Each point is reached from the start by the listed moves, each made once or not at all, plus a little noise. Is the number of moves made odd or even? Then give how often each move was made.

Moves:
(1): [ 42  16 -17 -25]
(2): [-39  95  35   5]
Start: [ 16 -15  14 -38]
Points:
[ 13 -10  11 -38] -> even (0, 0)
[ 59   3   0 -66] -> odd (1, 0)
[-26  77  50 -34] -> odd (0, 1)

Moves:
(1): [ 40 -17 -15  15 -13]
(2): [ 21  73 -39 -15 -29]
(3): [13 20 43 -9  6]
(4): [-28  26  18  60 -12]
Start: [-10  -4 -19 -26  29]
Points:
[ 10  63 -61 -47  -4] -> odd (0, 1, 0, 0)
[ 45  -4   9 -18  23] -> even (1, 0, 1, 0)
[ 24  95 -51  30 -26] -> odd (1, 1, 0, 1)
[16 20 23 39  5] -> odd (1, 0, 1, 1)

Moves:
(1): [ 37  33  -2   7  -8  17  -5  15   7 -10]
(2): [-30  40   9   5   4 -12  -8   9  -2   3]
(3): [ -8  -2  36  12  -8  -9  -3  -9   2 -17]
(4): [-10   2  14  35  -8  13  20  11   7   8]
(5): [ -5   1  -7  20  30 -21 -25   3   0  10]
(6): [ -9   1  13 -11  15  34   3  -1 -14  -3]
(7): [ 9  9 -4  3 24 -8 25  6  9 -2]
(8): [ 6 -1 12 -5 -5 -7 -1 27  7  0]
Start: [-17   4 -25  15   4  16 -19   5  -8   3]
Points:
[-21  11   6  48  51 -24 -25   6   6  -5] -> odd (0, 0, 1, 0, 1, 0, 1, 0)
[-31  77  25  95  15   7 -42  39   5  -3] -> odd (1, 1, 1, 1, 1, 0, 0, 0)
[ 16  49 -23  80  44  17  -2  40  12   9] -> even (1, 0, 0, 1, 1, 0, 1, 0)
[-36   6  22  61 -13  22  -4   9  -1  -6] -> even (0, 0, 1, 1, 0, 0, 0, 0)

Moves:
(1): [ 66  16  29  -5  -2  -8  -7 -13  -9  19  29  -1  17 -11]
(2): [ -8  41  -1 -10 -22   8   6 -13  -7  19  17  -5 -17  -2]
(3): [-32 -10  38   7   4  -4   0  -6   2   0   7  14   4  10]
(4): [ -2  15  -7  62   2  10  13   5  -6   0  10 -24   4   4]
(5): [ -3  15  -2   2  44  16 -25  14   3  -5  -3  10  12   8]
(6): [  4 -21   2   0  -3  49  12  -5  19 -12   5   6   8 -11]
(7): [ -1  15  -3 -17  28 -15  69  -2 -23  -4 -28  15  11   5]
(8): [ -1   8   1 -14  -3 -18  14  51  26  -2  27   0   5 -16]
(9): [  6   8  -8  21   5 -22  13 -34  58   8  -8   3  30  30]
(10): [ 19 -28   5  13  13  12  -1  17   0  69  -5  24 -12  12]
(11): [-10 -38 -28 -14   6  -5  11 -18   4   9  42 -28   2   4]
Start: [ -7 -17 -44   2  17 -19 -36  14  41  -9 -16 -20  25  -7]
Points:
[  4  17 -48  55   7  -3  -3  76  54  78  31 -24   5 -10] -> even (0, 1, 0, 1, 0, 0, 0, 1, 0, 1, 0)
[ 72  30 -16  62   8   8 -21   5  20  95  32 -21  17  -4] -> even (1, 1, 0, 1, 0, 0, 0, 0, 0, 1, 0)
[ 41  -7  22  66  13  50  -9   5  39  84  46  -8  30 -10] -> even (1, 1, 1, 1, 0, 1, 0, 0, 0, 1, 0)
[-14   6 -45  -6  -8  43 -17  -8  55  -3  -4 -22  16 -24] -> even (0, 1, 0, 0, 0, 1, 0, 0, 0, 0, 0)

Moves:
(1): [ 14  -5 -28 -24  19  -9   7  27  30  -4  -1  12   4   3]
(2): [  4  46   2 -13   8   3  34  -1 -14  -3  -3 -14  -5   2]
(3): [ -4  20  43 -18  -5  -5   1  -3  18  32 -17  -1  -4   8]
(4): [ 18  15  -1  19   1 -11 -11  -1  -8   6  -3  -7  -7  -5]
(5): [-15   6  -5  16  35  -2   3  10  -2  -3   5  -5   6  23]
(6): [  5  -4  11   7  17  44   2  12   6  11 -13  10  -3  -4]
(7): [  7  -7   8  10   1  -5  26  12  -3   5  10 -13 -17   1]
(8): [-22  -3   6  16 -12   7  -9  32  19 -20  -6  -4   2 -14]
(9): [-10   5 -19  22 -10   3   9 -11  13   6 -14 -17  19 -12]
(10): [-12  -7 -34   0  -1  -1  -9  19  -8  29 -26  10 -15   0]
(11): [ -9   5   3 -12   4   6 -12  -6   6  14  33 -18  -2  -7]
(12): [ -9  12   2  16   0   3  -1 -18  -1  10  15  32 -12   6]
(13): [  3   1  10  12   5 -19   3   7 -20  17   1  20  19 -13]
(14): [  1  17  -2   6 -16  15  -5   9   0  -5   4   2  10  27]
Start: [-26   4  14  12  -6  17 -19 -10  -7   1  18   5  -8  -6]
Points:
[-41  39  57  13   4  73 -10  57  67  44  44  26 -31  11] -> even (1, 0, 1, 0, 0, 1, 1, 1, 0, 0, 1, 1, 0, 1)
[-32  70  50  95   7  -3   8  -5 -10  69  20  13   4  29] -> even (0, 0, 1, 1, 1, 0, 1, 0, 1, 0, 0, 1, 1, 1)
[-53  37  12  77  25  82   5   0  15  37  58  -3  -7  29] -> odd (0, 0, 0, 0, 1, 1, 1, 0, 1, 0, 1, 1, 0, 1)
[-46  55  15  61  38  37 -38  84  29  77 -24  74  -9  24] -> even (1, 0, 1, 1, 1, 1, 0, 1, 0, 1, 0, 1, 1, 1)

Moves:
(1): [ -8  -2   4   2 -30   3 -11 -17   1   4 -13 -17   8  -8  20  12 -16  -5
   4  -4  13  -1  -8]
(2): [  0  -9  -5   4  -6  -7   2  -1  14 -16  14  20 -28   8   0 -10   8  -2
  -1  18  -1  10   7]
(3): [-12 -18   0   3   4   0   6   0 -12   6 -11 -16   1  16   7   0 -12   0
   0   4  -1  -6   1]
(4): [ -3 -11   2   5   8  -7  -9   1  -4   0  -6 -11  -1   5  -3  -1   7  12
  -3  -8   6   1  -3]
(5): [ 11 -10  11  -4 -11  16  27   1  17   4 -16  -3  -7  -2  11 -22  -7   9
 -15   0  -6   0  -4]
(6): [-8 -7 -5  2 -1  4  4 -5 15 11 -2  3 -7  3 -2  2  1 -2 -8  7  1 -3 -5]
(7): [  0   8 -16  23  21  -7   2  -5   1  13  16  -2   7   3 -22 -23 -16  -8
   1  10   1  11   2]
(8): [ -1  -2  -6   7  10  -5  -1   1  -1   1  -1   8  -9 -10 -10  -6   3  -3
   3   7   6  -6   7]
(9): [ -7 -10  -7   9   2   4   3   1   1   0   8   2  -6  -3   3  -9 -11   1
  -9  -2  -3  -1  -6]
(10): [ -1 -11   4   1   2  -3  -9   0   2   8 -12  34   0  -2  -7 -17   0  -4
   2  -5 -14  -9  11]
(11): [ -4  11  10   5  -5   0   3  14   6   6  -1   4  -7   3  13  -6   3 -14
  -9   6   3  14  -3]
(12): [ 16   3  -4 -14   0  -4   1 -13  24  -8  -7  30  -8  -9  10  -9   9 -31
 -19 -14  -9  20   6]
(13): [  4  -6  -5   0   6  -8 -19   2  -6  -7  -7   3  -5  -8   3   9  -2  -6
 -16  12 -16  13  -6]
(14): [  2   5   3  -9 -11   1  -2   5  26   1  -5 -10  -7   7   5  16  -4   8
   0 -17  -7   9   7]
(15): [-15   8   6  19   7  15  19 -21  -5  15 -10  -9   2   4  -3  -3   6   6
  17  -2   0  -7  -8]
(16): [-12 -10  -8 -13  12 -11  -2  -4 -16   7   4   6  -3 -18 -10  -1  -3 -12
 -12   4  -4  13  -4]
(17): [-21  16   0  -8  -7  17   8  -9  -7   2  -6  -6  17   1  13  11   4  14
  -4  -3   5  -5   6]
(18): [ -5  10  -5  15   2  -5  21  -3  -4   3  12   1  10   1 -12  12  -3  10
  -4  -4   3   0   2]
(19): [-11 -10   0   8   2 -12   3   7   1 -10   4  -3   6   0 -19 -18  -2 -11
   4   5 -10  -9  -1]
(20): [  2 -14  13   6  10   8 -17  -2   0  -4  12 -32  16  -1  -2  19  -4   9
   2  -1   8   3   5]
Start: [-12  10   8   1   9   2 -12 -20   4  14   9  10  10 -22   0  -9 -14  -9
 -17  12 -11 -18  -6]
Points:
[-95 -49 -16  66  44  -6 -38 -71   0  39   7   9   4 -48 -40 -43 -38 -18
 -36  50 -19 -11 -11] -> even (1, 1, 0, 1, 0, 1, 1, 1, 1, 1, 0, 0, 1, 0, 1, 1, 1, 0, 1, 1)
[-45 -17  -1  33  44  -8 -29 -20  37  25  -2  24  13 -22  -6 -40 -44 -52
 -63  13 -50  15  22] -> even (0, 0, 1, 0, 0, 0, 1, 1, 1, 1, 1, 1, 1, 1, 0, 0, 1, 0, 1, 1)
[-45   5   2   0 -34  13   0 -40  55   9 -18  27 -32 -17  59  -9 -28 -37
 -53   7  -3  15  10] -> odd (1, 1, 1, 0, 0, 0, 0, 1, 1, 0, 1, 1, 0, 1, 0, 0, 1, 0, 0, 0)
[-50  16 -29  15  40 -19  27 -52  18  34  32  38  33 -38 -45 -36 -24 -48
 -60  17 -26   8   0] -> odd (0, 0, 0, 0, 0, 1, 1, 0, 0, 0, 0, 1, 0, 0, 0, 1, 1, 1, 1, 0)
[-84 -10 -18  55   0  18  21 -69  -1  34  -7   2 -10 -18  18   9 -32   6
 -34  45  -2 -24 -17] -> even (1, 1, 1, 0, 0, 1, 0, 1, 1, 0, 0, 0, 1, 0, 1, 0, 1, 1, 0, 0)
[-44 -20  -4  38 -11 -25  10 -35   2   2  14   3  -6 -14 -16 -20 -37 -18
 -13  37   0 -30   1] -> even (1, 1, 1, 0, 0, 0, 0, 1, 0, 0, 0, 0, 0, 0, 0, 0, 0, 1, 1, 0)

Moves:
(1): [ -7 -11  11   5 -10  15   0  -7  -7  -9  17  14  -1 -30  12  -5   3  -6
  11  -8  10   2   9  18  13 -17]
(2): [ -2   2  16  -2 -18  19 -19  -2   9 -25  -5  24  -9   9  -4  -1   3   3
  -2   5  -1  -3   4  -3   7  -6]
(3): [-12  13   4   4 -16  -2  -1   1  -2  -2  -2  -1  -6  -8   8  -2 -15  13
  -7 -16  -1  -8 -13  -6  -2   7]
(4): [ -7 -14   3   5  -3   9  12 -20   5   5   0   3   8   1  -5 -16  -2  10
  14  -5   2   5  -5   9 -12 -10]
(5): [ -9   2   1 -11  -2  -1  -9 -10   9   3  -1   7 -11  -3  -4   4  12  11
   3 -12  -6   1  -4   6   2  14]
(6): [  4  11  -8  11  -4   1  10 -12  -3   9  -9 -18   1 -16  -4 -11   1   0
   6 -10   5  20 -10 -13  -7 -12]
(7): [-10   5  -3  -6   9  -8 -16  -8  -5  -4  17  -3  -6  -8 -10 -23  -2   9
   6  16  15  -2  -8   8  -6   1]
(8): [-11   7  16  15 -16  19 -12   2   7 -18   8   6   7 -14  12  -1  10  13
 -11  -9  16  -3 -10  17   2   2]
(9): [ -3   2  -7  11  -8  -6   1   7   6  -6   1  10  -6 -13 -12   9   6   5
 -10   6   7   4  -5  19  -7 -13]
(10): [  5   4  10  -7   1 -14   6  16 -14   5 -11  -2   5   4 -14 -10  18  16
  11  -1  -9   3   0   3   3  -3]
(11): [ -6  -3  -3  -5   5   4 -18   8  -4  -7   1  -5  10   4  -2  -3  -2  -8
 -12  -6 -18  11  -3   3  -1  -5]
(12): [-15   1   6  -3  -1   0   4 -10  12   3  -7  -2   5 -12 -12 -13 -20   0
  -1  -9   5  17   5  -4  -6   4]
(13): [ -7  -8   3  -6  -8  -4 -13 -19 -10 -17 -16   6   3 -14   5  -5 -19   3
   3  -9  16   1  12  -3  -2   9]
(14): [  5  10  12   9  20  -7 -21   0  -9   3   6  -8 -13  22  -6  11   2  -6
  -4   7  -4  -1  -9  13  16  -9]
(15): [-10  -4 -21  16 -13 -10  -5   6   3   2 -18  -1  -1  10  -8  -5  -1 -24
  -3 -20  -7   0  -5   8 -20  30]
(16): [ -4   2  -8   3  12  -5  -4   1 -15  11 -10   8  -9  12  -3  -2   6   5
  -9 -10   2   5  23   3  -1   4]
(17): [ -9 -13  -8   6   2   8  -3   0  13  -2  -1   0  -7 -15  -1   0 -10   3
 -20   4  -7   1  -1  -6   5  18]
(18): [  1   1 -16   4   7   4  15  -2  -8  -5   3  -6   4  -6 -14  -1 -11  -2
  11  -2  -2  -1 -11  -8   0  11]
(19): [  2   2  10  -2 -18   1   5 -14 -10  -5  -4  -3 -16   5   2  -2  10  -6
   5   7   3  20   1   9  -8  15]
(20): [  9   7 -13 -26   1   9  10   3 -17  17  -5  -2   5   1  -8  13  -2 -15
   0   9  -6  -9  -8   4  -5 -14]
(21): [  1   8  11   5  13  10   2  -2   4  -8   9  -2  -9 -11   4   3   4   5
   9  -3   8 -11  -9   1 -24 -12]
(22): [-13  -2   2  -6   3   1 -15   8   0  -5  -3 -10  -6   3  11  12   5   0
   8   5   5  -3   5   1  11 -11]
(23): [ -8  10   4  11   8   7  -8 -12  -4   9  -6  -6   7  -5  -5  13   6   2
   6  10  -9  -3   9  -4  -1   3]
(24): [-13  -5   4  -3  -2  -4  -1   1  -9  -6  -6   4  -1   1  -4   3  -2  -6
 -10  -4  -2  -4   1  -5  -5   6]
Start: [ 12 -15  -3 -10  16   5 -15 -12  13  -4   8   2  -6   7   1  -7 -13 -12
   1   6  18   2  11   5   5 -10]
Points:
[-41 -27   5  19 -28  61 -86 -19  -6 -45  -4  36 -47   0 -12   1  13 -37
 -32  -6  20  33  10  95   6 -26] -> odd (1, 1, 0, 1, 0, 0, 0, 1, 1, 0, 1, 0, 0, 1, 1, 1, 1, 0, 1, 1, 0, 1, 0, 0)
[-35 -23 -20  29   2 -18 -44 -39  17 -16 -42  -9 -25 -28 -41 -17 -55 -37
 -37 -28  32  40  -4  12 -19  23] -> even (0, 0, 0, 0, 0, 1, 0, 0, 1, 0, 0, 1, 1, 1, 1, 0, 1, 0, 0, 0, 0, 0, 0, 1)
[-49  13  38 -35 -11  11 -68 -44 -15 -23 -18   9 -45  20 -61 -46 -12 -11
  10 -24   0  21 -41  47 -60   9] -> even (0, 1, 1, 1, 1, 0, 1, 0, 0, 1, 1, 1, 0, 1, 1, 0, 0, 0, 1, 1, 1, 0, 0, 1)
[-50   9   9 -22  -8  52 -84 -28   1 -49   1  16 -62 -37 -22  -5  26   9
 -37   5  38  29 -11  45 -31 -23] -> even (0, 1, 0, 0, 1, 1, 1, 1, 1, 0, 1, 0, 0, 0, 0, 1, 1, 0, 1, 1, 1, 1, 0, 1)
[-25   1 -18 -15  28  12 -38 -66 -21  10 -27   6 -44 -20 -58  19 -34 -13
 -13   7  20  37  24  35  -5  28] -> odd (0, 0, 0, 0, 1, 0, 0, 0, 1, 0, 0, 1, 1, 1, 0, 1, 1, 1, 1, 1, 0, 0, 1, 0)
[ -1  16  19   1  24  29 -80 -40  11 -12  -6  -5 -21  17 -25   6   8 -11
   2   4 -13  27  -2   6  22 -26] -> even (0, 1, 0, 0, 1, 1, 0, 0, 0, 0, 1, 0, 0, 1, 0, 0, 0, 0, 0, 0, 0, 0, 1, 0)
[-72   6 -13 -12 -34  20 -82 -27 -36 -18 -36  18 -58 -44 -45 -16  21 -10
 -17 -16  -1  37  10  49 -17   6] -> odd (1, 1, 1, 0, 1, 1, 1, 0, 1, 1, 1, 0, 0, 0, 1, 1, 1, 0, 1, 1, 0, 1, 1, 1)
[-78 -30  -3  28   3  21 -26 -36  14 -32  11  37 -31 -76 -54 -61  -5  28
   2 -51  49  18  -9  72 -52  23] -> even (1, 0, 0, 1, 1, 0, 1, 1, 1, 1, 0, 1, 0, 0, 1, 1, 1, 1, 0, 0, 1, 0, 0, 1)
[-22  14 -26   6  23  30  17 -51 -19  16 -27 -15 -32 -52 -58   6 -27 -21
 -10   5  22  41   9   2 -54  -2] -> odd (0, 0, 0, 0, 0, 1, 0, 0, 1, 0, 0, 1, 0, 0, 0, 1, 1, 1, 1, 1, 1, 0, 1, 1)
